Each row is a point. The window is the flat piece filled in between its corners: a triangle in 3 columns, a solid with four corners in 4, and so on. A path goes straight from each point to the next, and from the last back to the first. List the points from which the path goes on through the window.

Window (3 x 3)
[-0.032 -0.005 -0.006]
[-0.052 0.052 0.007]
[0.079 0.022 -0.049]
Path:
(1): [-0.035 0.004 -0.024]
(2): [-0.022 -0.003 0.021]
(3): [-0.019 0.025 0.013]
(4): [-0.050 0.024 -0.039]
(5): [0.092 0.008 -0.091]
(6): [0.121 0.009 -0.028]
(7): [0.042 0.029 0.031]
(8): [0.007 0.036 -0.072]
(9): [-0.026 0.006 -0.078]
(10): [0.010 0.005 0.009]
(11): [0.039 0.017 0.012]
(12): [0.015 0.035 -0.076]
Through the window after points: 1, 3, 7, 9, 11

Window (4 x 4)
[-0.015 0.067 0.012 0.043]
[-0.021 -0.076 -0.003 0.021]
[0.015 -0.026 0.013 0.014]
[0.046 0.022 -0.106 -0.013]
Path:
(1): [0.035 -0.012 -0.087 -0.066]
(2): [-0.031 0.033 0.016 -0.008]
(3): [0.009 0.033 -0.008 0.086]
(4): [0.015 0.028 -0.038 0.052]
(5): [-0.024 0.029 -0.043 -0.032]
(6): [-0.035 -0.029 0.058 0.021]
(7): [-0.011 -0.025 0.045 0.069]
(8): [0.052 -0.038 -0.087 0.003]
Through the window after points: 2

Window (8 x 8)
[0.045 0.083 0.098 -0.047 0.032 0.035 -0.017 -0.001]
[-0.050 0.022 0.002 0.061 -0.052 -0.129 0.030 -0.001]
[0.075 -0.001 0.023 -0.017 -0.029 0.073 -0.055 -0.019]
[0.045 -0.005 0.050 -0.072 -0.022 0.028 0.022 -0.012]
[-0.081 0.015 -0.086 0.065 0.070 0.057 0.012 -0.008]
[-0.093 0.025 -0.022 0.013 -0.004 0.042 -0.022 0.015]
[-0.073 -0.054 0.028 0.074 -0.006 -0.091 -0.007 -0.009]
[-0.049 0.007 -0.072 -0.010 0.057 0.023 -0.054 -0.002]
Path:
(1): [-0.003 -0.001 -0.025 -0.003 0.042 0.026 -0.044 0.071]
(2): [0.041 -0.005 0.018 -0.004 -0.014 0.045 -0.032 0.014]
(3): [0.014 0.012 0.011 -0.017 -0.019 0.033 -0.047 -0.084]
(4): [-0.006 0.021 0.043 -0.019 -0.012 0.025 -0.014 -0.059]
(5): [0.049 -0.005 0.041 -0.019 -0.011 -0.017 -0.022 0.080]
(6): [-0.036 -0.021 -0.026 0.014 0.037 0.004 -0.022 0.075]
(7): [-0.083 0.048 -0.026 0.043 -0.003 0.013 -0.029 -0.074]
(8): [-0.038 0.012 -0.033 -0.018 0.021 0.020 -0.026 -0.037]
Through the window after points: 2, 8

Window (11 x 11)
[0.018 -0.009 -0.067 -0.040 0.067 -0.066 0.002 -0.034 0.011 -0.051 -0.003]
[0.011 0.000 0.002 0.026 -0.021 -0.012 -0.089 -0.019 0.042 0.071 -0.013]
[0.009 -0.030 -0.035 0.031 0.010 0.009 0.043 -0.066 0.036 -0.054 -0.053]
[0.052 -0.004 -0.050 -0.027 -0.012 0.033 0.101 -0.096 -0.018 0.087 0.091]
[-0.046 0.009 -0.070 0.055 0.005 0.020 -0.027 0.110 0.075 0.113 0.043]
[-0.044 -0.004 0.002 -0.073 0.027 -0.040 0.045 -0.034 -0.010 -0.024 -0.032]
[-0.020 -0.072 0.036 0.046 -0.024 -0.059 -0.066 0.064 -0.006 0.060 0.008]
[0.057 0.012 -0.061 -0.021 -0.086 0.068 0.039 -0.050 -0.034 0.043 0.075]
[0.065 -0.013 0.033 0.008 -0.027 -0.038 -0.033 0.055 0.031 0.065 -0.020]
[0.035 0.052 -0.041 0.022 -0.001 -0.008 0.060 -0.083 -0.049 -0.004 -0.001]
[0.006 0.004 0.027 0.013 0.060 0.021 0.006 -0.042 0.009 -0.068 -0.007]
Path:
(1): [0.021 -0.024 -0.030 -0.012 0.023 0.011 -0.010 -0.023 -0.062 0.107 -0.017]
(2): [0.014 -0.049 -0.029 -0.032 0.052 0.016 0.032 -0.012 -0.078 0.042 -0.039]
(3): [0.002 0.010 -0.013 -0.012 -0.027 -0.032 0.034 -0.049 0.041 0.022 0.059]
(4): [-0.003 0.049 -0.005 -0.006 -0.068 -0.073 0.077 -0.012 0.047 0.015 0.048]
(5): [0.030 -0.055 -0.024 -0.021 0.052 0.046 -0.044 -0.009 -0.032 0.032 -0.032]
(6): [0.023 -0.019 -0.049 0.006 0.028 0.010 -0.030 0.022 0.001 0.041 -0.023]
(7): [-0.023 0.023 -0.002 0.078 -0.057 -0.018 0.034 -0.016 0.076 0.041 0.079]
(8): [-0.003 -0.007 -0.014 0.007 -0.024 -0.038 0.008 0.006 0.033 0.013 0.019]
Through the window after points: 2, 4
